Every row gives one point. Before rounding, the points of a table are all equally far from one centre. They may lie mostly on one side of it. Write the centre, to within rounding.
In the rows, 128 means zero.

Points (10 x 3):
[[146 127 160]
 [ 44 127 107]
 [ 87 100 124]
 [ 93 159 184]
 [124 105 144]
 [ 63 130 154]
 [116 216 177]
 [133 128 168]
 [156 113 131]
 [142 109 139]]
Centre: [110 177 106]

Points:
[[155  63  91 138]
 [143  67  60 104]
 [180  89  73 127]
 [100 106 131 113]
 [125  79  86 156]
 [170  74 117 125]
 [156  98 131 143]]
Centre: [136 105  93 113]

Points, 15 rows:
[[134 180 129 129 140  73 134  89]
 [142 171 180 131 157  77 143 183]
 [155 196 119 137 146  87 120 128]
 [157 138 108 120 136  60 165 134]
 [153 161 192 158 167  59 104 144]
 [186 105 124 176 144  91  89 160]
 [157 164  99 180 117 112 104 152]
 [142 153 163 149 184  62 144  80]
 [190 179 145 154 132  86 106 170]
 [172 204 149 161 104  85 145 110]
 [140 175 142 144 127  56 142  88]
 [168 160 141 140 159  54 100 119]
 [138 167 135 167 163  55 110 119]
 [144 151 122 162 129  99  87  76]
 [153 190 153 129 156  79 100 133]]
Centre: [156 130 162 157 136 119 144 125]

Points (14 x 11):
[[145 140 123 116 168  85 179 151  75 133 114]
 [173 134 141 150 175 110 187 113  73 119 138]
 [150 117  95 138 190 105 153 105  73 113 133]
 [169 117 132 130 182 112 166  78  80 125  85]
 [173 135 153 112 155  85 197 106  86 123  90]
 [178 126  97 149 165 108 201  91  93 132 133]
 [155 132 119 125 167  79 183 101  51 109 104]
 [165 120 122 118 145 101 225 104  58 113 127]
 [163 132 105 141 175  88 189 132  81 117  84]
 [167 102 145 122 146  98 190 108  47 116  97]
 [139 160  78 148 172 105 183 111  87 100 120]
 [150 117 107 145 137 103 222 116  53 110 126]
 [179 155 100 133 172 116 190 133  82 122 102]
 [170  81 145 133 137  95 197  88 110 126  98]]
Centre: [141 121 118 123 135 123 173 111  99 109 112]

Points:
[[244 116 162 114  81 121 108 130 133 117 127 158 149 132]
 [171 110 146 108  69 105 128 160 116  89 160 154 152  95]
 [216 157 117  96  87 125 113 120 137 117  79 141 142 168]
 [221 104 140  83  86 116  94 145 130 112 132 121 136 136]
 [217 162 154 132 101 119 126 144 107 112 115 151 108 137]
 [216  99 139 110 122 115 124 121 132  94  93 142 118 169]
 [211 125 171 134  94  99 108 148 103 105 106 152 145 169]
 [198 131 160 156  88  95 101  91 102 121 124 127 148 161]
 [249 112 158 131 110 139 145 162 140 144 105 144 140 131]
 [248 128 172 144 103 137 106 131 168 114 113 156 148 146]
 [236 130 176  80 108 122 112 139 126 114 112 161 159 130]
 [239 123 143 116  97 128  86 126 133  93 121 127 147 136]
 [205 135 130  85 112 110 104 132  79 128 116 165 136 123]
 [180 135 125 129 107  90 131  86 121  90 100 148 193 155]
 [215 123 158  95  96 103  95  98  99 117  99 131 156 145]
 [236  98 133  99 108 148 118 114 109 128 152 173 178 131]
 [198 105 160 124 102 104 120 121 108 124 174 180 135 151]
 [221 123 133 121 122 107 169 117 139 115 119 125 185 129]
 [215 140 133 161 126 130 119 144 114 136  63 150 127 170]
 [206 121 147 106 139 131 147 126 107  79 155 145 128 124]
 [210 135 141 108 102  85  98 116 115 102  99 143 164 118]]
Centre: [141 120 154 126 114 167 114 129 142 138 114 144 161 132]
